Each point is reached from the start by the listed moves, each made once or not at all, plus a little noise. Say if it took an odd or an even number of moves. Then give how often each move was made.

Moves:
(1): 0.044; 0.013; -0.007; 0.006
(2): -0.014; 0.045; 0.000; -0.006
Start: 0.019; -0.001; 0.030; 0.000
Points:
0.054; 0.058; 0.024; 0.000 -> even (1, 1)
0.063; 0.010; 0.023; 0.008 -> odd (1, 0)
0.005; 0.043; 0.031; -0.006 -> odd (0, 1)

Moves:
(1): 0.074; 0.007; 0.002; -0.010; 0.003; 0.012; -0.007; 0.002; 0.004; -0.001; 0.000
(2): -0.009; 0.082; 0.003; -0.002; -0.009; 0.013; -0.002; 0.007; -0.003; 0.004; -0.001
(3): 0.006; -0.001; 0.076; -0.009; 0.003; 0.001; -0.001; 0.003; -0.009; 0.001; -0.001
(4): 0.005; -0.001; 0.010; 0.054; -0.002; 0.010; 0.002; 0.002; 0.001; -0.004; -0.001
(5): -0.002; 0.004; 0.005; 0.006; 0.054; 0.007; -0.005; 0.013; -0.003; -0.003; -0.005
(6): -0.010; -0.009; -0.004; -0.004; -0.002; 0.057; 0.003; 0.014; -0.002; -0.007; -0.005
(7): 0.002; 0.005; 0.001; 0.005; -0.004; -0.003; 0.060; 0.009; 0.005; 0.006; 0.003
(8): 0.000; -0.007; -0.006; -0.006; -0.011; -0.018; -0.020; 0.077; 0.009; -0.001; 0.001
(9): 0.000; 0.007; 0.012; -0.001; 0.010; 0.004; -0.006; -0.004; 0.067; 0.004; 0.007
Start: -0.029; -0.031; -0.020; 0.020; 0.008; -0.014; -0.005; -0.020; 0.015; 0.042; 0.025
Points:
-0.044; 0.045; 0.054; 0.009; 0.038; 0.045; 0.031; 0.099; 0.014; 0.045; 0.021 -> even (0, 1, 1, 0, 1, 1, 1, 1, 0)
-0.035; -0.033; 0.061; 0.018; 0.058; 0.052; 0.051; 0.021; 0.006; 0.040; 0.017 -> even (0, 0, 1, 0, 1, 1, 1, 0, 0)
0.045; 0.058; 0.067; 0.060; 0.045; 0.002; 0.018; 0.096; 0.024; 0.041; 0.022 -> odd (1, 1, 1, 1, 1, 0, 1, 1, 0)

Moves:
(1): 0.070; -0.005; 0.002; 0.015; -0.010; -0.014; -0.008; 0.018; -0.010; -0.010; 0.011; -0.001; -0.009; -0.001; 0.006; -0.008; 0.003; 0.002; 0.004; -0.005
(2): 0.012; 0.090; -0.013; -0.015; -0.003; 0.011; 0.012; 0.009; -0.006; -0.010; 0.002; -0.017; 0.010; -0.006; -0.013; 0.018; 0.007; -0.012; 0.004; -0.004
(3): 0.005; -0.002; 0.090; 0.009; -0.008; 0.003; 0.017; -0.012; -0.004; 0.000; 0.016; -0.003; -0.011; -0.014; -0.026; 0.004; 0.004; -0.027; 0.019; 0.005
(4): -0.004; 0.008; -0.012; 0.060; -0.003; -0.012; 0.003; 0.006; -0.003; 0.000; -0.010; -0.009; 0.007; -0.015; 0.002; -0.001; 0.003; -0.007; 0.004; 0.000
(5): 0.008; -0.009; 0.010; 0.006; 0.076; 0.010; -0.008; 0.002; -0.008; 0.005; 0.007; -0.003; -0.003; 0.003; 0.003; -0.007; 0.012; 0.001; -0.010; 0.001
(6): -0.005; -0.013; -0.005; 0.009; -0.007; 0.087; 0.011; -0.002; 0.011; -0.001; -0.006; -0.007; 0.015; 0.001; -0.010; -0.013; 0.006; 0.023; 0.010; -0.015
(7): 0.007; -0.012; -0.004; -0.009; 0.002; -0.009; 0.057; 0.004; 0.003; -0.002; -0.001; -0.001; 0.013; -0.002; -0.012; -0.008; -0.004; 0.004; -0.003; 0.007
(8): -0.014; -0.007; 0.006; -0.012; 0.008; 0.003; -0.001; 0.087; 0.004; 0.001; -0.019; -0.010; -0.007; 0.010; 0.003; 0.003; -0.007; -0.002; 0.001; 0.002
(9): 0.007; 0.001; 0.020; 0.004; 0.001; -0.018; -0.010; -0.004; 0.090; -0.002; 0.000; -0.009; 0.026; 0.015; 0.000; 0.008; -0.009; 0.018; 0.001; -0.004
(10): 0.009; 0.009; -0.006; 0.002; -0.003; 0.006; 0.004; 0.008; -0.008; 0.084; 0.007; 0.003; 0.009; 0.007; 0.007; 0.020; -0.002; 0.004; 0.009; 0.015
(11): -0.017; -0.015; -0.011; 0.006; -0.004; -0.008; -0.003; 0.010; 0.011; -0.005; 0.087; 0.021; -0.008; -0.018; 0.002; 0.011; 0.010; 0.010; 0.014; -0.007
(12): 0.002; 0.012; -0.014; 0.015; 0.000; -0.002; 0.010; 0.009; -0.004; -0.010; -0.012; 0.075; 0.014; 0.016; -0.014; 0.007; 0.000; -0.001; 0.008; 0.014
(13): -0.004; -0.016; 0.000; -0.016; 0.006; -0.005; -0.027; 0.001; -0.019; -0.010; 0.005; -0.007; 0.081; 0.001; 0.010; -0.006; 0.012; -0.025; 0.012; -0.006
(14): -0.005; 0.002; 0.010; 0.013; 0.004; -0.004; 0.005; -0.001; -0.017; -0.002; 0.028; -0.018; 0.001; 0.072; -0.008; -0.001; -0.008; 0.008; 0.018; 0.001
(15): 0.001; 0.010; 0.012; 0.002; 0.000; 0.004; 0.029; -0.010; 0.005; -0.008; 0.000; 0.016; 0.004; -0.001; 0.082; 0.016; -0.011; -0.012; 0.010; -0.001
(16): 0.002; -0.019; 0.000; -0.001; 0.001; 0.005; -0.001; -0.008; -0.004; -0.009; 0.001; -0.009; 0.002; 0.005; -0.004; 0.052; 0.005; 0.006; 0.004; -0.007
(17): -0.003; -0.001; 0.005; 0.011; -0.009; -0.002; 0.009; 0.003; 0.006; 0.003; -0.013; -0.002; 0.002; 0.009; 0.007; -0.008; 0.054; 0.011; -0.005; -0.006
(18): -0.006; 0.004; 0.018; -0.001; 0.001; -0.005; -0.007; 0.003; -0.021; -0.009; -0.006; 0.006; 0.021; -0.011; 0.006; -0.002; -0.015; 0.091; -0.003; 0.011
(19): 0.002; -0.002; -0.007; 0.001; 0.001; -0.015; 0.003; -0.002; 0.007; -0.002; -0.012; -0.007; -0.011; -0.012; -0.002; -0.003; 0.018; 0.001; 0.071; 0.011
(20): 0.002; -0.002; -0.007; -0.002; -0.003; 0.009; -0.005; 0.003; 0.007; -0.005; 0.004; -0.010; 0.005; -0.006; 0.007; -0.001; 0.003; -0.006; -0.011; 0.057
Start: -0.013; 0.025; 0.008; -0.004; 0.042; -0.001; 0.021; -0.026; -0.002; -0.011; -0.013; -0.001; -0.002; -0.037; -0.016; -0.013; -0.023; -0.011; -0.001; -0.007
Points:
0.005; -0.026; 0.127; 0.024; 0.112; 0.071; 0.093; -0.046; 0.070; -0.022; 0.034; -0.051; 0.041; 0.041; -0.075; 0.022; -0.018; 0.021; 0.037; -0.018 -> odd (0, 0, 1, 0, 1, 1, 1, 0, 1, 0, 0, 0, 0, 1, 0, 1, 0, 0, 0, 0)
0.052; -0.024; 0.109; 0.094; 0.106; 0.061; 0.008; 0.071; 0.043; -0.051; 0.015; -0.013; 0.119; 0.050; -0.045; 0.023; 0.001; -0.021; 0.058; 0.035 -> even (1, 0, 1, 1, 1, 1, 0, 1, 1, 0, 0, 1, 1, 1, 0, 1, 0, 0, 0, 1)
0.055; 0.071; 0.000; 0.073; 0.099; 0.061; 0.077; 0.114; 0.074; 0.041; 0.100; -0.061; 0.057; 0.023; -0.032; 0.006; -0.007; 0.030; 0.040; 0.041 -> even (1, 1, 0, 1, 1, 1, 1, 1, 1, 1, 1, 0, 0, 1, 0, 0, 0, 0, 0, 1)
0.047; -0.012; 0.091; 0.010; 0.014; 0.085; 0.024; 0.082; -0.013; 0.052; -0.008; -0.039; 0.083; -0.028; -0.012; -0.024; 0.050; -0.033; 0.037; 0.043 -> even (1, 0, 1, 0, 0, 1, 0, 1, 0, 1, 0, 0, 1, 0, 0, 0, 1, 0, 0, 1)

Moves:
(1): 0.026; -0.016; -0.016; -0.011; -0.005; 0.001; -0.003; -0.023; -0.004; 0.017; -0.008; -0.002; 0.000; 0.000; 0.004; 0.001; 0.001; 0.010; -0.011; 0.012; -0.009; 0.010; 0.001; -0.008; 0.002; -0.007
(2): 0.016; 0.037; -0.007; -0.003; -0.001; 0.003; -0.001; -0.004; -0.009; -0.006; -0.001; -0.006; -0.010; 0.006; 0.001; -0.013; -0.005; 0.023; 0.020; -0.004; -0.017; 0.016; -0.003; -0.010; 0.003; -0.009
(3): -0.005; 0.003; 0.045; -0.020; 0.000; -0.002; -0.019; -0.004; -0.012; 0.016; 0.002; 0.003; 0.006; -0.003; 0.021; -0.019; -0.018; 0.017; -0.026; 0.014; 0.026; -0.008; 0.035; -0.006; -0.006; -0.019
(4): 0.028; -0.008; 0.016; 0.061; -0.010; -0.005; -0.027; -0.008; 0.030; 0.002; 0.030; 0.016; 0.012; -0.002; 0.001; -0.005; 0.025; 0.004; 0.007; -0.002; 0.009; -0.002; 0.004; -0.008; -0.016; -0.023
(5): 0.017; -0.001; -0.009; -0.008; 0.041; -0.019; -0.025; 0.007; -0.018; -0.020; -0.019; -0.009; 0.033; 0.010; -0.010; -0.015; 0.036; 0.006; 0.014; -0.004; 0.004; -0.004; 0.011; -0.010; 0.028; -0.005
(6): -0.004; 0.019; 0.014; 0.006; 0.026; 0.031; 0.005; -0.004; -0.021; -0.033; -0.026; 0.026; 0.008; 0.001; -0.023; -0.014; 0.013; -0.013; -0.003; 0.032; -0.023; 0.017; -0.007; 0.007; -0.021; -0.019
(7): 0.001; 0.005; 0.007; 0.020; -0.008; 0.006; 0.026; -0.012; -0.012; 0.022; -0.009; 0.011; 0.011; 0.002; -0.009; 0.004; 0.008; 0.003; 0.005; -0.013; 0.018; -0.007; -0.003; -0.003; -0.006; -0.005
(8): 0.010; 0.015; -0.005; -0.029; -0.001; 0.008; 0.021; 0.024; -0.001; 0.002; -0.023; 0.013; 0.001; 0.018; 0.020; 0.010; 0.015; 0.008; 0.036; 0.034; 0.015; -0.009; -0.001; 0.000; -0.023; -0.015
(9): 0.019; -0.012; 0.020; -0.025; 0.002; 0.003; 0.001; -0.008; 0.037; -0.003; -0.016; -0.003; -0.007; 0.008; -0.009; -0.001; -0.003; 0.002; -0.017; -0.039; 0.002; 0.006; -0.009; 0.010; -0.024; -0.002
(10): -0.011; 0.024; -0.025; -0.011; 0.009; 0.005; -0.023; -0.003; -0.008; 0.042; 0.003; 0.032; 0.000; 0.007; -0.017; -0.005; 0.014; -0.009; 0.001; -0.016; -0.019; 0.009; 0.014; 0.002; -0.025; -0.015
(11): 0.013; -0.010; 0.011; -0.011; 0.005; 0.015; 0.015; 0.006; -0.011; 0.006; 0.046; 0.007; -0.008; -0.008; -0.021; 0.007; 0.008; 0.012; 0.002; -0.021; -0.014; -0.011; -0.011; -0.004; -0.011; -0.004
(12): -0.011; -0.012; -0.012; 0.006; -0.011; -0.018; 0.017; 0.012; 0.016; -0.006; 0.006; 0.064; 0.009; 0.033; 0.005; -0.011; -0.009; 0.019; -0.017; 0.005; 0.017; 0.015; 0.011; -0.017; 0.006; 0.003
(13): 0.010; -0.006; -0.002; -0.006; -0.018; -0.005; 0.020; 0.001; 0.011; 0.003; 0.008; 0.001; 0.052; -0.018; -0.014; 0.001; -0.015; -0.012; 0.009; 0.001; -0.024; -0.007; -0.017; 0.022; 0.015; -0.003
(14): -0.013; -0.003; 0.007; -0.010; -0.035; 0.011; -0.012; -0.008; -0.013; -0.020; -0.003; 0.001; -0.004; 0.046; -0.022; -0.028; 0.011; 0.002; 0.007; -0.002; 0.018; -0.010; 0.010; -0.006; -0.005; 0.024
(15): -0.020; 0.004; -0.012; 0.015; 0.012; -0.001; 0.028; -0.013; -0.016; -0.008; 0.031; 0.003; 0.020; 0.019; 0.055; -0.011; 0.013; -0.036; 0.005; -0.008; -0.008; -0.005; 0.018; 0.005; -0.017; -0.006
(16): 0.006; 0.029; 0.004; 0.008; 0.007; -0.023; -0.001; -0.006; -0.024; 0.000; -0.010; -0.018; 0.003; 0.013; -0.012; 0.040; -0.006; -0.009; -0.029; -0.002; -0.005; -0.018; 0.011; 0.000; -0.034; -0.002
(17): -0.006; 0.007; 0.028; -0.008; -0.012; -0.025; 0.006; -0.011; -0.014; 0.005; 0.019; 0.014; -0.012; -0.011; 0.018; -0.003; 0.040; -0.012; 0.003; 0.016; -0.009; 0.003; -0.003; 0.023; 0.011; 0.014
(18): -0.024; -0.004; 0.000; 0.011; -0.009; 0.006; -0.003; -0.002; 0.011; -0.014; -0.006; -0.013; -0.019; -0.017; 0.018; -0.001; 0.020; 0.041; -0.006; 0.004; -0.029; -0.021; 0.011; 0.024; 0.009; -0.011
(19): 0.001; -0.007; 0.018; -0.015; 0.004; 0.018; 0.009; -0.022; 0.009; -0.013; 0.000; 0.051; -0.023; -0.001; -0.014; 0.035; -0.018; -0.004; 0.028; 0.009; -0.012; -0.028; 0.029; 0.007; 0.001; 0.007
(20): -0.023; 0.033; 0.012; -0.009; 0.019; 0.000; 0.018; -0.030; 0.025; 0.011; 0.005; -0.021; 0.017; 0.007; 0.015; -0.004; 0.013; 0.011; -0.005; 0.039; -0.007; 0.008; 0.011; -0.011; 0.000; 0.044
(21): 0.007; 0.010; -0.003; -0.011; -0.003; 0.037; -0.021; -0.012; -0.007; -0.011; 0.022; -0.005; 0.008; -0.013; 0.017; 0.032; 0.012; -0.002; 0.005; -0.009; 0.032; 0.011; -0.024; 0.006; 0.011; -0.014
(22): -0.021; -0.021; 0.024; -0.008; -0.008; 0.010; 0.005; -0.001; -0.001; -0.001; 0.002; -0.010; 0.008; 0.006; -0.007; 0.032; -0.003; -0.007; 0.022; 0.008; -0.015; 0.030; 0.005; -0.002; 0.021; -0.011
(23): 0.012; 0.019; -0.012; -0.001; -0.017; 0.016; -0.012; 0.014; 0.015; -0.016; 0.007; 0.010; -0.003; -0.031; 0.001; -0.002; 0.021; -0.001; 0.000; -0.004; -0.017; 0.011; 0.051; 0.008; -0.003; 0.013
(24): 0.004; 0.008; 0.006; 0.020; 0.021; -0.006; 0.009; 0.000; -0.002; 0.014; 0.010; -0.012; -0.010; -0.002; -0.011; 0.004; -0.014; -0.006; -0.002; 0.008; -0.005; 0.017; 0.010; 0.060; 0.002; -0.001
Start: -0.011; -0.009; 0.013; 0.001; -0.023; 0.008; -0.013; -0.014; 0.023; -0.020; -0.015; 0.028; 0.000; -0.010; -0.014; 0.029; -0.006; -0.024; -0.015; -0.013; 0.015; 0.014; -0.016; -0.014; 0.002; 0.013
Points:
-0.010; 0.073; 0.032; 0.000; -0.060; 0.079; -0.015; -0.049; -0.030; -0.014; 0.017; 0.104; 0.049; -0.029; -0.074; 0.020; 0.083; -0.073; 0.010; 0.001; -0.012; 0.058; 0.017; 0.105; -0.018; 0.006 -> odd (0, 0, 0, 0, 0, 1, 1, 0, 0, 1, 0, 0, 1, 1, 0, 0, 1, 0, 0, 0, 1, 0, 1, 1)
0.046; 0.003; 0.060; -0.068; -0.044; -0.003; 0.047; -0.036; 0.040; 0.010; -0.024; 0.021; 0.022; -0.005; -0.012; 0.062; 0.011; -0.016; 0.047; 0.023; -0.045; 0.081; -0.032; 0.080; 0.009; -0.023 -> even (1, 1, 0, 0, 0, 0, 0, 1, 1, 0, 0, 0, 1, 0, 0, 0, 1, 0, 0, 0, 0, 1, 0, 1)
-0.043; 0.067; 0.102; 0.046; -0.047; 0.007; 0.043; -0.070; -0.024; -0.008; 0.018; 0.218; 0.052; 0.072; 0.003; 0.029; 0.072; -0.029; 0.003; 0.069; -0.016; -0.041; 0.107; 0.097; -0.106; -0.062 -> odd (0, 0, 1, 1, 0, 1, 1, 1, 0, 1, 0, 1, 1, 1, 1, 1, 1, 1, 1, 0, 0, 0, 0, 1)
0.005; 0.035; 0.120; -0.072; -0.035; -0.012; 0.014; -0.079; 0.003; -0.016; 0.036; 0.072; 0.109; 0.055; -0.035; 0.032; 0.072; 0.014; -0.062; -0.029; 0.073; -0.008; 0.006; -0.010; -0.012; 0.043 -> even (0, 0, 1, 0, 1, 0, 1, 0, 1, 0, 1, 1, 1, 1, 0, 1, 1, 0, 0, 1, 1, 0, 0, 0)
0.041; 0.021; 0.083; 0.001; -0.052; 0.021; 0.004; -0.088; 0.020; 0.040; 0.018; 0.124; -0.059; 0.042; -0.069; 0.090; 0.095; 0.019; 0.008; -0.026; -0.023; -0.047; 0.046; 0.085; -0.115; -0.028 -> odd (1, 0, 0, 1, 0, 0, 1, 1, 1, 1, 1, 0, 0, 1, 0, 1, 1, 1, 1, 0, 0, 0, 0, 1)
0.047; 0.117; 0.082; 0.010; -0.024; 0.044; 0.033; -0.041; 0.078; -0.066; 0.057; 0.099; 0.040; -0.026; -0.007; 0.071; 0.110; 0.042; -0.011; 0.047; -0.059; 0.051; 0.019; 0.095; -0.074; -0.016 -> odd (0, 1, 0, 1, 0, 1, 0, 1, 1, 0, 1, 1, 1, 0, 0, 1, 1, 1, 0, 1, 1, 0, 1, 1)

Moves:
(1): 0.042; 0.005; 0.015; 0.005; -0.009; -0.004; 0.002; 0.013; 0.004; 0.018; -0.005; 0.007; 0.001; -0.009; -0.006; -0.007; -0.015; -0.006; -0.019; 0.019; 0.004; 0.004; 0.016; -0.004; 0.002
(2): 0.019; 0.067; -0.020; -0.021; 0.016; -0.004; 0.010; -0.003; 0.003; -0.005; -0.027; -0.004; 0.026; -0.020; -0.009; 0.012; 0.027; 0.013; 0.009; -0.026; -0.006; -0.002; 0.014; -0.013; -0.022
(3): -0.007; 0.003; 0.070; 0.003; -0.009; -0.013; -0.014; -0.013; 0.006; -0.019; 0.006; 0.014; 0.000; 0.014; 0.005; 0.016; 0.016; 0.016; 0.011; 0.002; 0.016; 0.004; -0.003; -0.041; -0.001
(4): -0.010; 0.020; -0.010; 0.080; -0.011; 0.002; -0.008; 0.008; -0.002; -0.010; 0.007; -0.027; -0.002; -0.006; 0.033; 0.001; 0.000; -0.011; 0.032; 0.004; -0.014; -0.027; -0.002; -0.022; 0.016
(5): 0.004; -0.003; 0.005; 0.010; 0.051; 0.012; -0.003; -0.001; -0.012; -0.006; 0.018; -0.005; 0.000; -0.004; -0.017; -0.007; -0.001; -0.004; 0.001; 0.008; -0.009; 0.015; 0.016; -0.010; 0.007
(6): -0.007; 0.009; 0.020; -0.010; -0.005; 0.047; -0.021; 0.010; -0.012; -0.008; 0.003; -0.003; -0.001; 0.009; -0.003; -0.018; -0.004; -0.007; 0.020; 0.018; -0.005; -0.011; 0.000; 0.014; 0.011
(7): -0.008; -0.028; 0.001; 0.005; 0.007; 0.014; 0.062; 0.014; 0.015; -0.008; 0.018; -0.017; 0.014; 0.015; 0.020; -0.002; 0.013; -0.002; 0.000; 0.018; 0.030; -0.003; -0.003; 0.012; -0.026
(8): -0.012; -0.012; -0.019; -0.013; -0.012; -0.002; -0.017; 0.050; -0.023; -0.014; -0.005; -0.005; 0.014; -0.006; -0.012; -0.004; -0.005; -0.016; 0.005; -0.016; 0.018; -0.004; 0.017; -0.019; 0.015
(9): 0.007; -0.024; -0.016; 0.025; -0.012; 0.011; -0.001; -0.007; 0.054; -0.008; -0.019; 0.040; 0.035; 0.023; 0.000; 0.010; -0.034; 0.014; 0.009; 0.029; -0.016; -0.012; -0.018; -0.028; 0.023
(10): -0.039; -0.002; 0.009; -0.002; 0.001; 0.007; 0.005; 0.014; 0.001; 0.050; 0.000; -0.006; 0.007; -0.005; -0.009; -0.002; -0.015; 0.006; 0.015; -0.007; -0.027; 0.005; -0.010; 0.000; -0.038
(11): -0.007; 0.010; -0.007; -0.019; -0.016; 0.002; -0.013; -0.018; 0.002; -0.004; 0.048; -0.014; 0.020; 0.015; -0.027; 0.005; 0.009; 0.011; -0.006; 0.022; 0.008; -0.002; 0.019; -0.015; -0.002
(12): -0.014; 0.004; -0.011; 0.012; 0.005; 0.005; 0.017; -0.004; -0.024; -0.011; 0.023; 0.029; 0.000; -0.004; -0.010; 0.011; -0.006; 0.009; 0.009; 0.012; -0.008; 0.009; 0.006; 0.010; 0.001
(13): 0.006; -0.010; 0.004; -0.013; -0.002; -0.005; -0.013; -0.007; -0.046; -0.005; -0.010; -0.009; 0.061; 0.015; 0.017; 0.009; -0.011; 0.009; -0.010; -0.015; -0.001; -0.019; -0.002; 0.004; -0.014
(14): -0.002; 0.037; -0.019; 0.019; -0.019; -0.012; 0.015; 0.023; -0.010; -0.004; -0.005; -0.001; -0.014; 0.075; -0.006; 0.028; -0.012; -0.030; -0.007; -0.011; -0.015; 0.001; -0.012; -0.015; 0.005
(15): -0.003; 0.016; 0.017; -0.022; 0.009; -0.005; -0.009; 0.002; 0.005; 0.010; 0.014; 0.031; -0.016; 0.003; 0.056; 0.010; 0.000; -0.007; -0.012; 0.001; 0.005; -0.005; -0.006; -0.008; 0.004
(16): -0.004; -0.013; -0.007; 0.005; 0.000; 0.010; -0.012; -0.003; -0.011; -0.006; -0.015; -0.017; -0.010; -0.022; 0.006; 0.063; 0.004; -0.006; -0.001; 0.008; -0.003; -0.009; -0.009; 0.010; -0.010
(17): 0.006; -0.014; -0.006; 0.012; 0.003; 0.011; -0.017; 0.003; -0.010; 0.005; -0.017; 0.010; 0.002; 0.004; 0.000; -0.002; 0.041; -0.006; 0.010; -0.002; -0.004; 0.015; -0.011; -0.021; -0.012
(18): 0.007; 0.016; -0.008; -0.003; -0.006; -0.011; -0.010; 0.018; -0.007; 0.007; 0.000; -0.017; -0.017; 0.002; 0.018; 0.002; -0.015; 0.051; 0.000; 0.008; -0.014; 0.002; -0.011; -0.002; 0.009
(19): 0.036; -0.004; 0.007; -0.026; -0.012; 0.003; 0.011; 0.002; -0.008; 0.020; 0.016; 0.015; 0.011; 0.021; 0.010; -0.010; -0.011; -0.013; 0.060; -0.015; -0.006; -0.014; -0.015; -0.022; 0.003
(20): -0.020; 0.001; 0.006; -0.007; -0.005; -0.039; 0.000; -0.001; -0.003; -0.011; -0.004; -0.010; -0.004; -0.022; 0.000; -0.011; 0.014; -0.014; 0.019; 0.071; -0.040; 0.002; -0.001; -0.005; -0.002
(21): -0.023; 0.007; -0.007; 0.002; 0.001; 0.004; -0.010; -0.007; -0.006; 0.036; -0.025; 0.005; -0.031; 0.006; -0.020; 0.013; -0.017; 0.002; 0.013; 0.031; 0.072; -0.016; 0.010; -0.014; 0.001
(22): -0.015; 0.037; -0.002; -0.008; -0.009; 0.007; 0.033; -0.009; -0.019; -0.015; 0.009; -0.016; 0.013; -0.002; 0.021; 0.018; -0.021; -0.006; 0.021; 0.005; 0.028; 0.072; 0.000; -0.018; -0.004
(23): 0.002; -0.015; 0.004; 0.002; -0.011; -0.013; 0.009; -0.022; 0.002; 0.004; -0.015; 0.005; -0.006; 0.015; 0.009; -0.001; 0.002; 0.014; 0.010; 0.000; -0.002; 0.020; 0.047; -0.011; -0.019
(24): -0.005; 0.010; 0.015; 0.018; 0.014; -0.022; -0.018; 0.017; 0.024; 0.008; 0.020; -0.008; 0.000; 0.010; 0.015; 0.014; 0.031; -0.003; 0.032; -0.001; 0.006; 0.018; 0.006; 0.052; 0.012
Start: -0.006; -0.038; 0.010; -0.003; -0.009; 0.030; 0.020; 0.030; -0.003; 0.002; -0.021; 0.020; 0.005; 0.023; 0.000; -0.004; -0.008; 0.008; 0.026; -0.020; -0.037; -0.005; 0.005; 0.030; 0.013
Points:
-0.082; -0.021; 0.030; 0.069; 0.026; 0.020; -0.076; 0.092; -0.041; 0.023; -0.027; 0.011; -0.036; 0.032; 0.063; -0.020; 0.054; -0.045; 0.164; 0.083; -0.009; -0.001; 0.087; -0.015; 0.036 -> even (0, 0, 0, 1, 1, 1, 0, 1, 0, 0, 0, 0, 0, 0, 1, 0, 1, 0, 0, 1, 1, 0, 1, 1)
-0.053; 0.071; 0.046; 0.091; -0.027; 0.028; 0.025; 0.062; 0.007; -0.008; -0.027; 0.059; 0.056; 0.183; 0.122; 0.095; -0.014; 0.080; 0.146; 0.050; 0.012; -0.047; 0.038; -0.036; 0.015 -> even (0, 1, 1, 1, 0, 1, 1, 0, 1, 0, 0, 1, 1, 1, 1, 0, 0, 1, 0, 0, 1, 0, 1, 1)
-0.036; 0.067; -0.013; 0.088; -0.010; 0.065; -0.055; 0.121; -0.048; 0.071; -0.040; -0.045; 0.015; 0.090; -0.046; 0.092; 0.036; -0.039; 0.142; 0.024; -0.015; 0.005; 0.107; -0.038; -0.022 -> even (1, 1, 0, 1, 1, 1, 0, 1, 0, 1, 1, 0, 0, 1, 0, 1, 1, 0, 0, 0, 1, 0, 1, 1)
0.010; -0.048; 0.099; 0.076; -0.003; 0.051; 0.054; 0.057; 0.002; -0.044; 0.003; 0.065; 0.090; 0.178; 0.023; 0.058; -0.036; 0.016; 0.082; 0.054; -0.041; 0.021; 0.056; 0.015; 0.009 -> odd (1, 0, 1, 0, 1, 1, 1, 0, 1, 0, 0, 1, 1, 1, 0, 0, 0, 0, 0, 0, 0, 0, 1, 1)
